Each row is a point. Examples show where two turns around zero, p and q, send a point. Where does a point land after both, in the order given? Backwards means that the second turn is done in reverse. Each puzzle has new turns, and all numbers are rounded.

Turn p:
[18 26] -> [  2 -32]
[-21  11] -> [23  4]
[  3 -37] -> [-25  27]
Turn q:
[26 33] -> [-18 -38]
[11  5] -> [-10  -7]
[ -1 -16] -> [-3 16]
[-36 -22] -> [30 30]
Where do these land?
p, then q backwards: [-9 22] -> [-17  16]
p, then q: [ 31 -30] -> [43  5]
q, then p: [-22   8] -> [-20 -12]

Turn p:
[-44   7  12] -> [  2  17 -43]
[ -1 -18  19] -> [-25  -6  -7]
[ 26  33 -19] -> [27 15 34]
[ 19 -22 -12] -> [ -4 -27  15]
Turn q:
[ 0 22 -9] -> [ 8 21  9]
[ 3 13  0] -> [ 4 13 -1]
[-11  21  24] -> [ 28   9 -16]
[-16 -33   7] -> [ -2 -37  -1]
[30 19 23] -> [ -5  27 -33]
[ -6 -42 -45] -> [-33 -31  42]
Where do these land?
p, then q: [ 7  0 22] -> [23 -2  5]
q, then p: [-16 -54 -27] -> [-44 -25 -37]
q, then p: [ 1 13 33] -> [ 25 -12  22]
q, then p: [-14  37 -22] -> [-14  36  24]
q, then p backwards: [ 24 -11   7] -> [-12 -13  21]
q, then p: [ -2  16 -13] -> [-5 19  6]

Turn p:
[-1 24 14  7 15 32] -> [  3  10  11 -17  38  10]
[ 26 -41 -17  18  31  29] -> [ 51   1  11 -38 -11 -23]
[ 15  22  -2  16 -15  -6] -> [-24 -10 -11  -8  13 -15]
[-10  25  -8 -19  17 -18] -> [-12 -25  12   8   1  28]
[-17  18  -8  14 -23   3] -> [-34  14   6  -3   2  -5]
[-13 -89 -12   4 -10 -19] -> [ 38  28 -15   9 -76 -19]
[ -2  19  25  -6   0 -24] -> [-13 -10 -24  15  11  21]
[  3  22   9 -35 -15   2] -> [-9 -9 10 36 22  2]
Turn q:
[  1  -9  -2  13  14 -39] -> [-26   4  26   9  23   0]
[-21   5  14  23   6  28] -> [  9 -10 -13   1  -9 -40]
[ 38   3  28 -18 -44 -46] -> [-55  26  -1 -21 -19  45]
[ -1 -23  21  17  39  31] -> [ 22  22  -9  -9  23 -46]
[-14  18  14 -17  20  18] -> [ 10 -10 -35   5  14  -7]
[ -6  33 -36  -5 -31   3] -> [  8 -42   6   2 -28  27]
[ 12  19 -25 -11  -7  18] -> [ 23 -21  -2 -14  -8  20]
[ -9 -45 -15  -3   3 -13] -> [10 30 29 26  4  1]
Where do these land?
p, then q: [15 16 11 39 27 -1] -> [ 34   9 -10  16  20  30]
q, then p: [-14   6  11  21   0  31] -> [ -9 -21 -14  15 -26 -12]
q, then p: [  6 -23  18 -22 -17 -45] -> [-29  30  20 -18  26  23]
q, then p backwards: [  2 -12  -9   6  -9 -45] -> [-31  27 -15 -17 -10   6]
q, then p: [-17 -29 -12 -22  -9 -27] -> [-15  21  -9 -32  27   0]
q, then p: [-21  38 -19 -45 -26  51] -> [ 13  -3  22  -9 -18 -81]
p, then q: [20 -8 -5 14  0 16] -> [-12   6   1   1  17  22]
q, then p: [ 9 12  5 10 34 20] -> [ 21 -33   2   5 -15  10]

Turn p:
[ 22  16 -11 -20  15 -24 -21  26  32] -> [  2  19  15  -5  18 -19  -3  32  43]
[-11 -31   2  29  -6   1 -22   9 -29] -> [ 26  -1  -1 -26 -23 -19   4 -17 -29]
[-14  27   7 -13 -25  26 -15 -35   3] -> [-28 -28   7  -6  12  20 -37 -19  -2]
[ 17  -3  -7   4 -33 -13 -26  34 -14] -> [ -7  13  13 -27   8 -45  -2  12 -19]
[-41  29  14 -35 -30 -30  19  28 -19] -> [-30 -17  12 -22  14  24  16  58 -33]
[ 19 -34 -43   1  19   5 -17 -17  11] -> [ 16  46   6   7 -25  -5 -19 -24  20]
[-19  -9   9  21  33 -21  13 -19  -8] -> [ 23  -7  -1  -3 -17  28  34 -13   8]
[ -9  32  10  19 -18  -6  48   4 -10] -> [-33 -15 -27   3  19  14  37   1 -18]
[ 25 -23  23   4  10  -1  -5 -11 -17] -> [ 24  -8  21  20  -3 -15   9 -19  -9]
[  3 -31  25  13  26  32   4 -34  37] -> [ 21 -28 -15  40 -32   3 -16 -28  30]
[  0  -6 -37  14 -27  30  35 -21  -3] -> [-37  24 -32  15 -12  11 -10 -30 -21]
[  8  33   9 -36  36   2 -13  37  17] -> [ 24   1   2   5  43   2 -13  47  30]
Turn q:
[ 46 -35   4  -1 -36  35 -18   7 -19] -> [  5  -6 -49 -27 -48   8 -21  -5 -23]
[  1  21 -14  12 -25  -3  17  16   1] -> [ -9 -12 -10   3  -6 -26  30  -1   2]
[ 15 -38  -8  16  10  18  25 -27 -22] -> [-22  13 -35 -24  16  36  -3 -10  -9]
[-29  18  42 -14 -24   1 -16 -21  19] -> [ 17   9  27 -26  -2 -32 -24  12  35]
[ -1 -25  19   2  -4   8 -17  13  39] -> [-13   7  32 -15 -31  -2 -21  -6 -12]
[-22  28  22  -4 -12  28 -23  26  33] -> [  1  -8  30  10 -31 -39 -20 -22  24]
[-25  38 -30  17  20   6 -31   4  12] -> [  7 -46  28  25  18  -8   0 -27  10]
[ 30  24  -4  30  41 -19  13 -12 -15] -> [-31 -23 -14  31  28  25   2  29   6]
[-32  12  -2  10 -34 -39 -23   3 -35] -> [ 46 -23   9 -18  -3   3  41  18  25]
[ -5   8  -8 -22  36 -25   9  22  -1] -> [  8  18  17  44  12   9  12   7 -10]
[  8 -16 -24 -37   6  -4  32 -22  27] -> [ -7  35  -1  -4  34 -17  -5  -4 -43]
[ 15 -34   4  -8  23  -8  32  -8 -37] -> [ -4  36 -31   3  13  42   8  12  -7]
Where do these land?
p, then q backwards: [ 26  33  -7 -11  -3 -10   5 -13 -21] -> [-24  -2 -17   3  28  -9  22 -17  15]
q, then p: [  4  10  20  -4 -10  14 -20 -20  -9] -> [  2  13  16  -5  -6 -20 -19   9  19]
p, then q: [  6 -12  22  29 -14  30  -4  51  17] -> [ 18 -13   8   6   4  21  42  19 -48]
q, then p backwards: [-11  -6 -23 -31  -3 -18 -18  -2 -26] -> [ -1  -9  11   3  39   8  -2  13 -31]
p, then q: [-23  28   4  15   5  19  22 -11  -9] -> [ -1   3 -16  -2  19  16  -7 -40 -12]
q, then p: [ 14  12 -18 -18 -20  24  24 -19  47] -> [ 10   8  42 -35  -3  34  26   8   0]
p, then q: [-20 -68  33 -13  35 -15  26   7 -26] -> [-30  -7 -68 -18 -47  -4  25  21   3]
q, then p backwards: [  3  15  -4 -24 -11 -41 -13  -4  22] -> [ 13 -13  23 -24  -2 -13 -13  33 -19]
q, then p: [ 11  31 -18 -16  24   1 -10 -16  16] -> [ 40   2   7 -18 -10  -7  19 -16   9]
q, then p: [-10 -44  -9  73  -2  -3 -11  27 -10] -> [-25 -23 -23  42 -33  20 -40   3 -43]

Turn p:
[ 40  47  -1  17  18  24  19   9 -48 -11 -20] -> [-15 -24  40  46   4  20  30 -11 -27 -39  -8]
[-12 -45  -8  -5   5  18 -29 -29  14 -10  13] -> [ 24  19   0 -41 -26  -8 -27   2 -18  10  17]
[ 40  19 -12 -27  18   0  30 -28 -22   0 -22] -> [-26 -29  27  35 -15  -9  -4 -41 -20   5   0]
[ 39  20   2  21  33  34  33 -16   2  33 -38] -> [-22 -11   4  59 -51  16  27  -3 -27   0  11]
[-30  10 -26   7  -4 -28   7  26  20 -18  21] -> [ -1 -10 -29 -10  49  14 -16  16   9   7   9]
[-12  -8  -1 -30 -35  13 -19  -5  31 -14   4] -> [ 42   4 -19 -11  -3 -17 -28 -15  21  -2  -1]
[ -4  -6  14 -31  15  31 -23 -11  10  36  16] -> [ 10  36   1   7 -23 -42   2  -2   2  -2  30]
[-17  -7 -31  13 -36 -26 -29  15   7  -9  16] -> [ 30  10 -11 -19  42   7 -18  18   0  20 -24]
[ -9 -23  10 -15  -3  -9 -28  -6  39 -26  47] -> [ 22  -8 -27 -50   6 -39 -23  16   1  -4  13]
[ 20 -10  15  25 -18 -19  29  36 -18  16  -1] -> [-11 -10  -5  -3  12  16  56  -1   9  14 -26]
[ -9  -4  11  -7   6 -27 -39   2  15 -16 -18] -> [  8 -10  19 -14  -3 -10 -28  32  26   8  -6]
[-25   7  27  29 -20  -2  29   6 -12   0  -3] -> [-22  12 -21  -7   1  30  18  -3  18 -22 -23]
[ 11  22  17  22  25   2  24 -34 -37  50 -15] -> [-58  27  16  36 -29   1  23  -4 -23  -3 -16]
[-31 -23 -17 -19  -5 -10  -6  35  -1 -30  -1] -> [ 20  -5   8 -30  33  20 -12  -4  28  10  22]
Turn q:
[  2  -7  46  14  14 -27  -5  -3   5 -20  23] -> [ 15  13  -3 -38 -29 -27  25  -9  -9  -5  -6]
[ 16 -27  -6  -1  16  -1  -5   8  -3  33 -12] -> [ 28 -21  -9  21 -13  20   6  -5  12   7   8]
[ 40  17 -37  24 -12 -11  26 -13  -4   9  27] -> [-25  24 -13   3 -10  42 -11 -32   5 -33  16]
[  6  14   3 -26  -9  -3 -17  26  27  17  -2] -> [ 27  18  13  22  15   8  11  18 -23  -2   2]
[-18  14 -26  21   6  10   6 -15 -16   6 -52] -> [ -9 -15  18  20   8 -10 -49 -11  35  11  -1]
[-30  18  21  -5 -12  -5  11 -39 -10   3  29] -> [-18  -5  -5 -20  20 -21  12 -15  -1 -31 -39]
[-23   5  46  37 -24  17 -11 -27  -4 -33  37] -> [-43  -3  -6 -25 -17 -61  20 -12 -25 -21  -9]
[ -7 -31  12 -38 -47 -23   9  24   9   2 -42] -> [ 30 -39  42 -16   7  23 -17  38 -34   1   1]
[ -8  12 -33  17  44   1 -21  29 -45  19  14] -> [  2  22 -50  35 -27   6 -18  12  34  16 -24]
[-22  -8 -19  -3  -5  12 -15 -44   9 -26 -26] -> [-27 -20  27  -6  23 -22  -1  14  37  -3  14]
[ 10 -19 -17   1  -8  -3  44  31  35  -4  -3] -> [ 18  -1 -13 -19  17  26 -23  -2 -26   3  44]
[ 34  13  10 -41  35  33 -22  24  -2  -5   7] -> [ 3 28 -2 24  5 16 42  6 -6 54 -6]
Where do these land?
q, then p: [  3  32  15  26 -12  26   3 -25  43 -21 -32] -> [-55   9  -2 -28   0 -37 -14  24   3 -19 -17]
q, then p: [ 13   1 -24   1 -25  42  16  -6  39 -14   9] -> [-33  26  -4 -27  22  -3  -1   7 -23 -27  31]
q, then p backwards: [  7   6   6 -13  42 -19   0   9 -30  36  20] -> [  0  -6   7  17 -60  12  11   5  16  14 -19]
q, then p: [-14 -23  27 -24  38 -16  21   2 -27   5 -14] -> [ 17  -5   9  24 -33 -15   8 -20   7  48   6]
p, then q: [ 28 -23 -11  -6 -17   4 -33  49  -8  14   5] -> [ 32   9   0  -9 -11  38   8 -48 -16  15   1]
p, then q backwards: [-41  -2  17   0  24 -39  36  21 -15  30   3] -> [ 12   9 -40 -14  16  34  -3 -33  -9 -44  21]
q, then p backwards: [-13  -2   8  40  -5  27   0 -27  31 -33  15] -> [ -1   1  20 -39  35  -3  15  -7  -3   8  46]
q, then p: [-38   5 -12 -20  53 -41  -3  -1 -21   4 -22] -> [ 32 -37  -3  42 -23 -21  -3  27  18  34  10]
p, then q: [-15   4  -4   5 -21  25  -9 -21  -9   8 -10] -> [-25  17  28  15  -4  -8  -5  -9   0   2  -3]
p, then q: [ 28  13  -5 -24 -29   0 -21  28 -25 -18  25] -> [ 23   6  16 -36 -21  13  17 -29  26  25   5]
q, then p backwards: [ -6   1  13   1 -17  -3  -7 -45  43  -9   1] -> [  9   8  20 -26  18   8  -6  24 -35 -15  29]
q, then p: [ 48 -12 -31  13 -30  -5  -2  16 -21  -2  -1] -> [ 38  36 -17 -12   4  13   8 -10  -3 -40  -7]
